Every row gives one point. The points of each table are mixes of a few directions, plus a little noise. Count the directions of each table, and those that both share. Where both have some left over, give the other angles between the two spaces (their principal angles), to ten degrees, smallest first.

First, 6 rows:
[-.12 -.01 .03]
[-.02 -.21 .11]
[.58 -.23 -.01]
[.65 .22 -.25]
[-.67 -.16 .23]
[-.42 .40 -.11]
Second:
[.06 -.40 -.33]
[.09 -.58 -.48]
[-.09 .53 .45]
[-.02 .09 .07]
[-.06 .35 .30]
Directions: first 2, second 1, shared 0; angles 60

First, 8 rows:
[.25 -.20 -.03 -.19]
[-.50 .15 -.03 .22]
[.33 -.35 -.06 -.31]
[.42 -.25 -.02 -.27]
[.03 .05 .02 .02]
[.05 .56 .19 .36]
[-.76 -.60 -.31 -.21]
[.18 .66 .24 .39]
Second:
[-.19 -.05 .08 -.19]
[-.02 .01 .14 .31]
[.48 .14 -.12 .70]
[.17 .04 -.11 .07]
[.32 .06 -.34 -.19]
[-.76 -.20 .35 -.71]
Directions: first 2, second 2, shared 0; angles 50, 50

First:
[-.11 .02 .12 -.04]
[-.66 .10 .72 -.22]
[.28 -.04 -.31 .09]
[.31 -.05 -.34 .11]
[.56 -.08 -.61 .19]
[-.38 .06 .42 -.13]
Second (8 x 4):
[.26 -.04 -.29 .09]
[-.12 .02 .14 -.04]
[-.08 .01 .09 -.03]
[-.15 .02 .17 -.05]
[.51 -.07 -.56 .17]
[-.80 .12 .87 -.27]
[-.23 .03 .25 -.08]
[.61 -.09 -.67 .21]
Directions: first 1, second 1, shared 1

First:
[-.19 -.67 -.71 .10 .34 .48]
[.23 .37 .21 -.33 -.31 -.08]
[-.20 .14 -.16 .26 .40 -.10]
[-.48 -.16 .41 -.31 -.48 .05]
[-.09 .08 -.07 .07 .15 -.03]
[.73 .25 .31 .22 -.10 -.33]
Second:
[-.02 .10 -.32 .08 .38 .03]
[.15 -.43 .08 -.08 .03 .02]
[-.20 .22 .52 -.32 -.31 -.21]
[-.14 .31 -.57 .00 .92 -.04]
[.19 .04 -.93 .63 .42 .34]
[-.12 .09 .42 -.23 -.29 -.14]
[.02 -.07 .06 -.04 -.03 -.01]
[.20 -.38 .13 .13 -.41 .12]
[-.10 .13 .60 -.16 -.70 -.10]
Directions: first 4, second 3, shared 2; angles 80

First, 9 rows:
[.27 .15 -.06 -.01 .02 .07 .03 -.34]
[-.01 .00 .00 .00 .00 .00 .00 .01]
[.14 .07 -.03 .00 .01 .03 .01 -.17]
[-.01 .00 .00 .00 .00 .00 .00 .01]
[-.56 -.30 .13 .01 -.05 -.14 -.06 .71]
[.75 .40 -.17 -.02 .06 .19 .08 -.94]
[-.64 -.34 .15 .01 -.05 -.16 -.06 .81]
[.16 .09 -.04 .00 .01 .04 .02 -.20]
[-.10 -.05 .02 .00 -.01 -.02 -.01 .12]
Second:
[.29 .16 -.07 -.01 .02 .07 .03 -.37]
[.71 .38 -.16 -.02 .06 .18 .07 -.89]
[-.52 -.28 .12 .01 -.04 -.13 -.05 .66]
[-.27 -.14 .06 .01 -.02 -.07 -.03 .34]
[.16 .09 -.04 .00 .01 .04 .02 -.20]
[-.37 -.20 .08 .01 -.03 -.09 -.04 .46]
[.07 .04 -.02 .00 .01 .02 .01 -.09]
[.46 .25 -.10 -.01 .04 .12 .05 -.58]
[-.51 -.27 .12 .01 -.04 -.13 -.05 .64]
[-.02 -.01 .00 .00 .00 -.01 .00 .03]
Directions: first 1, second 1, shared 1

First (7 x 9):
[.01 .07 .00 .28 -.18 -.26 -.02 .07 -.06]
[-.06 -.23 -.33 -.06 -.72 .12 -.16 -.09 -.22]
[-.08 -.32 -.35 -.40 -.54 .43 -.15 -.17 -.15]
[.05 .21 .19 .40 .18 -.40 .07 .14 .05]
[.03 .10 .20 -.14 .57 .10 .11 .01 .17]
[.03 .08 .26 -.40 .86 .33 .15 -.04 .26]
[.02 .09 .03 .32 -.15 -.31 -.01 .09 -.05]
Second, 9 rows:
[-.16 -.18 .04 -.24 .94 .39 .00 .30 -.69]
[.06 .26 .25 .54 .20 -.53 .11 .17 .09]
[.11 .27 .27 .10 .34 -.21 .13 -.03 .41]
[.01 -.08 -.01 -.15 -.06 .17 .05 -.12 .21]
[.04 .03 -.25 -.20 -.67 .03 -.21 -.21 .06]
[-.01 -.01 -.18 -.06 -.36 .00 -.16 -.04 -.16]
[.06 .26 -.13 -.26 -.23 -.06 -.30 -.11 -.08]
[.02 .03 .06 -.26 .25 .19 .02 -.08 .15]
[-.13 -.57 -.05 .54 -.39 .02 .35 .11 .01]
Directions: first 2, second 4, shared 2

First (10 x 9):
[.10 -.01 -.01 -.09 -.03 .03 .05 .01 .08]
[-.09 .01 .01 .08 .03 -.02 -.05 -.01 -.08]
[.58 -.09 -.07 -.50 -.17 .18 .30 .06 .47]
[.85 -.13 -.10 -.73 -.25 .27 .43 .08 .70]
[-.67 .10 .07 .58 .20 -.20 -.34 -.07 -.54]
[-.77 .12 .09 .66 .23 -.24 -.40 -.08 -.64]
[.02 .00 .00 -.02 -.01 .01 .01 .00 .02]
[.39 -.06 -.04 -.33 -.11 .12 .20 .04 .32]
[-.71 .11 .08 .61 .20 -.22 -.36 -.07 -.58]
[.31 -.05 -.03 -.26 -.09 .10 .16 .03 .25]
Second (8 x 9):
[-.13 -.29 -.54 -.94 .47 .21 -.24 .15 -.69]
[-.19 -.02 -.04 .03 .11 -.01 -.13 -.01 -.21]
[.15 -.16 -.16 -.42 .05 .23 .00 -.04 .06]
[-.13 .10 .13 .34 -.05 -.12 -.02 -.02 .00]
[.80 -.04 .11 -.31 -.40 .21 .45 -.04 .91]
[.14 .09 .04 .01 -.07 -.15 .15 .14 .05]
[-.30 .10 .34 .81 -.18 .01 -.14 -.34 .29]
[-.35 .22 .13 .48 .06 -.39 -.07 .16 -.39]
Directions: first 1, second 3, shared 1

First, 11 rows:
[.13 .18 -.05 -.05 -.05 .25 .01 .14 -.04 .30 .17]
[.03 .04 -.01 -.01 -.01 .05 .00 .03 -.01 .07 .04]
[-.16 -.24 .06 .06 .06 -.32 -.02 -.19 .06 -.39 -.22]
[-.18 -.27 .07 .08 .07 -.35 -.02 -.21 .06 -.44 -.25]
[-.12 -.18 .05 .05 .04 -.23 -.01 -.14 .04 -.29 -.16]
[.23 .35 -.09 -.10 -.09 .45 .02 .27 -.08 .56 .32]
[-.39 -.59 .15 .16 .14 -.76 -.04 -.45 .14 -.94 -.53]
[.19 .28 -.07 -.08 -.07 .37 .02 .22 -.06 .46 .26]
[-.14 -.20 .05 .06 .05 -.25 -.01 -.15 .05 -.32 -.18]
[.26 .40 -.10 -.11 -.10 .51 .02 .31 -.09 .64 .36]
[.14 .22 -.06 -.06 -.05 .29 .01 .17 -.05 .35 .20]
Second:
[.18 .39 -.49 -.29 .24 .15 .01 .02 -.08 .07 .16]
[.14 .24 -.44 -.19 .37 -.19 -.15 -.27 -.07 -.33 -.09]
[.25 .16 .39 .57 -.40 .51 -.17 .01 .21 .68 -.28]
[-.07 -.09 -.07 -.15 -.32 -.13 .11 .23 -.26 .30 .22]
[.05 .00 -.09 -.14 .10 -.27 -.12 -.10 -.19 -.17 .07]
[-.27 -.42 .28 -.05 -.20 -.33 .11 .12 -.13 -.15 .12]
[.30 .36 -.17 .02 .04 .21 -.18 -.05 -.06 .29 .02]
[-.46 -.31 -.31 -.07 -.32 -.14 .47 .15 .15 -.02 -.22]
[.15 .16 -.04 .25 .14 .11 -.17 -.29 .21 -.09 -.38]
[-.27 -.20 .17 -.06 .27 .17 .28 .11 .32 -.40 .06]
[.01 -.28 .78 .11 .07 -.09 -.19 .07 -.10 -.19 .31]
Directions: first 1, second 5, shared 1

First:
[.09 -.27 -.04 .02 -.53 -.41 .33 .45 .11 -.53 -.21 .08]
[.01 .18 -.01 -.02 .27 .09 -.19 -.26 -.05 .21 .14 -.10]
[.08 .34 -.04 -.04 .46 .00 -.37 -.45 -.08 .27 .28 -.25]
[-.40 -.47 .18 .08 -.32 .78 .40 .45 .03 .23 -.39 .58]
[.15 .51 -.07 -.06 .66 -.07 -.53 -.65 -.11 .33 .41 -.39]
[.18 -.09 -.08 .00 -.35 -.56 .17 .25 .08 -.51 -.07 -.11]
[-.42 -.65 .19 .10 -.59 .72 .59 .70 .08 .04 -.53 .70]
[.25 .06 -.11 -.02 -.17 -.66 .02 .06 .05 -.45 .05 -.25]
[-.06 .29 .03 -.02 .53 .35 -.34 -.46 -.11 .50 .23 -.10]
[.15 .38 -.07 -.05 .43 -.16 -.37 -.45 -.08 .17 .30 -.33]
[-.04 -.28 .02 .03 -.40 -.08 .30 .38 .07 -.27 -.22 .18]
Second (9 x 12):
[-.27 .32 -.01 .52 .29 .23 .08 -.06 .34 -.20 .22 .22]
[-.10 .01 .21 -.51 -.16 .68 -.15 -.13 -.40 .55 .18 -.12]
[.05 -.01 -.13 .51 .32 -.40 .05 .03 .32 -.24 -.20 .14]
[.27 -.12 -.15 .74 .30 -.93 .09 .18 .47 -.53 -.38 .07]
[.04 -.11 .02 -.13 .05 .06 -.08 -.06 -.12 .24 -.11 -.01]
[.09 .10 -.02 .13 -.30 -.38 .16 .19 .16 -.57 .12 -.11]
[.00 -.05 .49 -.91 -.52 .92 -.27 -.08 -.73 .81 .30 -.40]
[.28 -.19 .02 .15 -.04 -.55 -.02 .15 .06 -.17 -.25 -.13]
[-.37 .08 -.43 -.48 .04 .37 .14 -.23 -.09 .08 .10 .34]
Directions: first 2, second 4, shared 1; angles 80

First:
[.02 .15 .19 -.03 -.09 -.34 .26 .43 .27 .05 -.38 -.05 .00 -.10]
[.12 .27 .13 .22 .12 -.10 -.06 .37 .15 .15 -.38 -.01 .08 -.08]
[.38 .07 .26 .22 .05 -.04 -.24 -.27 -.03 .27 -.17 -.10 -.18 -.06]
[.24 .02 .03 .01 .19 -.24 .04 .73 .14 -.23 -.35 .35 .02 -.13]
[.35 .16 .23 .41 .13 .20 -.68 -.36 -.19 .37 -.16 -.17 -.01 .03]
[-.26 -.23 -.04 -.42 -.29 -.27 .50 .10 .13 -.25 .14 .02 -.07 .00]
[-.18 .07 -.10 .20 .05 .37 -.67 -.10 -.28 .07 .09 -.10 .33 .18]
[-.21 -.52 -.08 -.45 -.33 -.06 -.18 -.11 -.24 -.41 .35 .10 .03 .15]
[-.21 -.42 -.12 -.40 -.27 -.03 .11 -.28 -.15 -.29 .41 .04 -.07 .10]
[-.19 -.21 -.40 -.12 .14 .36 -.02 -.22 -.23 -.27 .51 .20 .06 .10]
[-.05 .64 -.10 .36 .30 .14 .94 -.28 .44 .54 -.05 -.28 -.19 -.19]
Second:
[.60 .23 .58 .23 .19 -.37 .43 .04 .24 .43 -.43 -.09 -.48 -.37]
[-.41 -.48 .39 -.39 -.27 .05 -.47 -.17 -.61 -.23 .47 -.07 .03 .15]
[-.20 .09 -.38 .01 .00 .15 -.06 -.03 .09 -.18 .09 .13 .21 .21]
[-.39 .18 -.57 .01 .00 .23 -.13 -.13 .14 -.36 .16 .27 .33 .44]
[-.13 -.39 .60 -.26 -.19 -.09 -.28 -.09 -.48 -.02 .25 -.15 -.15 -.07]
[.32 .51 -.02 .32 .24 -.19 .40 -.06 .49 .12 -.37 .21 -.21 .03]
[-.15 -.31 -.53 -.13 -.11 .31 -.20 .26 -.16 .00 .18 -.23 .40 -.13]
[.39 .10 .13 .15 .12 -.14 .28 .14 .18 .31 -.29 -.14 -.18 -.33]
[.35 .07 .51 .09 .07 -.27 .21 -.01 .04 .25 -.22 -.07 -.36 -.23]
[-.32 -.04 -.22 -.10 -.07 .15 -.21 -.10 -.10 -.26 .21 .13 .20 .27]
[-.05 .06 -.52 .07 .02 .19 .02 .11 .17 -.05 -.03 .01 .25 .02]
Directions: first 5, second 3, shared 1; angles 40, 80

First:
[-.01 .13 .21 .05 -.26 .14 .28 .11 .36 -.05 -.10 .45 .02 -.32 -.06 -.14 .41 .15]
[.49 .12 -.19 -.08 .03 .12 -.25 -.40 -.13 -.18 .28 -.08 .16 .34 .13 .21 -.40 .17]
[.12 .01 -.23 -.39 .16 .10 -.15 -.16 -.12 .11 .18 .06 .14 .37 .13 .09 -.05 -.06]
[-.11 .06 -.30 -.22 -.19 .24 -.35 -.34 -.08 -.32 .32 .55 .12 .21 -.38 .19 -.02 .24]
[-.21 -.27 -.34 .42 .33 -.24 -.29 .15 -.25 .29 -.22 -.94 -.43 .13 .00 .15 -.53 -.17]
[-.16 .01 .81 .17 -.12 -.33 .54 .34 .03 -.14 -.21 .08 .13 -.57 .08 -.38 .36 -.21]
[-.71 -.23 .01 .07 .01 -.17 -.08 .26 -.16 .02 -.13 .03 -.18 -.18 -.37 -.08 .16 -.18]
[.14 -.10 .29 .13 .26 -.38 .03 .02 -.39 -.04 -.01 -.62 .08 .05 .26 -.05 -.39 -.26]
[.44 .27 -.25 -.15 -.20 .52 .25 .02 .74 .31 -.09 .48 -.05 -.03 .23 .00 .46 .32]
Second (8 x 18):
[.43 .20 -.22 -.07 -.12 .27 -.10 -.31 .17 -.10 .18 .21 .10 .18 .05 .15 -.11 .28]
[.60 .32 -.21 -.51 -.17 .50 .06 -.33 .40 .00 .28 .71 .31 .28 .23 .06 .28 .30]
[-.48 -.15 .18 -.16 .07 -.15 .19 .32 -.04 .18 -.14 .11 -.02 -.15 -.06 -.19 .36 -.30]
[.02 .01 -.22 .18 -.05 .08 -.24 -.15 -.03 -.15 .07 -.05 -.10 .06 -.18 .15 -.21 .17]
[.01 -.15 .21 .62 .13 -.40 -.08 .07 -.31 -.12 -.16 -.84 -.19 -.15 .03 .03 -.56 -.10]
[-.92 -.22 .08 -.35 .06 -.11 .14 .46 -.04 .25 -.20 .41 -.09 -.20 -.29 -.26 .65 -.37]
[.41 .11 .44 -.18 .13 -.11 .44 .12 .06 .16 -.07 -.14 .25 -.05 .52 -.21 .14 -.20]
[-.05 -.08 -.30 .52 -.07 -.04 -.42 -.20 -.17 -.26 .02 -.36 -.24 .03 -.32 .25 -.53 .21]
Directions: first 5, second 3, shared 3
